Each point is reached from the start by the listed moves, each made once or not at all, plus a little noise. Is the number of moves made odd or even? Then give how often each move was made.
(in the rows, 128 means zero)

Moves:
(1): [134 154 155 189]
(2): [104 125 130 144]
(3): [168  86  93 154]
Start: [106  89 123 116]
Points:
[121  44  90 159] -> even (0, 1, 1)
[ 83  86 125 131] -> odd (0, 1, 0)
[ 88 113 153 196] -> even (1, 1, 0)

Moves:
(1): [125 126 135 141 109 124 137 133 131 120 120 127 143 142 137]
(2): [152 135 145 134 134 137  88 151 134 136 143 115 101 130 101]
(3): [137 128 119 135 127 125 136 132 127 127 135 142 120 115 114]
(4): [118 124 130 149 127 146 111 144 133 140 155 131 137 129 112]
(5): [114 126 148 154 129 134 119 119 120 115 108 107 121 143 118]
(6): [117 130 128 131 121 106 143 123 120 117 141 142 142 138 134]
(7): [151 129 157 143 140 147 121 122 169 125 114 121 131 135 145]
(8): [129 116 124 144 137 125 110 142 129 120 125 118 129 133 121]
(9): [141 126 110 121 118 126 123 122 129 117 131 128 111 130 143]
(10): [144 136 125 120 133 141 137 133 133 130 137 122 127 118 127]
(11): [110 125 129 142 130 118 141 129 121 132 138 126 127 126 138]
(12): [123 121 126 130 134 127 137 103  95 127 113 122 111 143 116]
Start: [140 131 125 134 147 136 116 128 112 126 123 130 131 135 120]
Points:
[170 134 155 157 149 162 134 105 127 116  95 109 130 160 132] -> even (1, 0, 0, 0, 0, 0, 1, 0, 0, 1, 0, 1)
[147 123 155 212 121 150 110 128 144  91 130 131 138 169 129] -> odd (1, 0, 1, 1, 1, 1, 1, 0, 1, 0, 0, 0)
[119 125 170 207 162 160 127 104 107 116 134 105 130 170 112] -> odd (0, 0, 0, 1, 1, 1, 1, 0, 0, 1, 1, 1)
[160 121 101 155 150 164  85 159 122 121 159 115 121 133 113] -> even (0, 0, 0, 1, 0, 0, 0, 1, 1, 1, 0, 0)
[151 120 183 249 159 163  88 151 115 106 143  94 112 175  75] -> odd (1, 1, 1, 1, 1, 1, 1, 1, 0, 1, 1, 1)
[133 117 134 193 140 123 137 115  69  86 104 115 127 170  92] -> odd (1, 0, 1, 0, 1, 1, 0, 1, 0, 1, 0, 1)
[192 142 159 179 131 168  80 158 164 116 168 117 125 158 122] -> odd (1, 1, 0, 1, 0, 1, 1, 0, 1, 1, 0, 0)
[190 129 159 213 159 173  52 165 155 100 160 107  97 152  84] -> odd (0, 1, 1, 1, 1, 1, 1, 1, 1, 1, 0, 0)
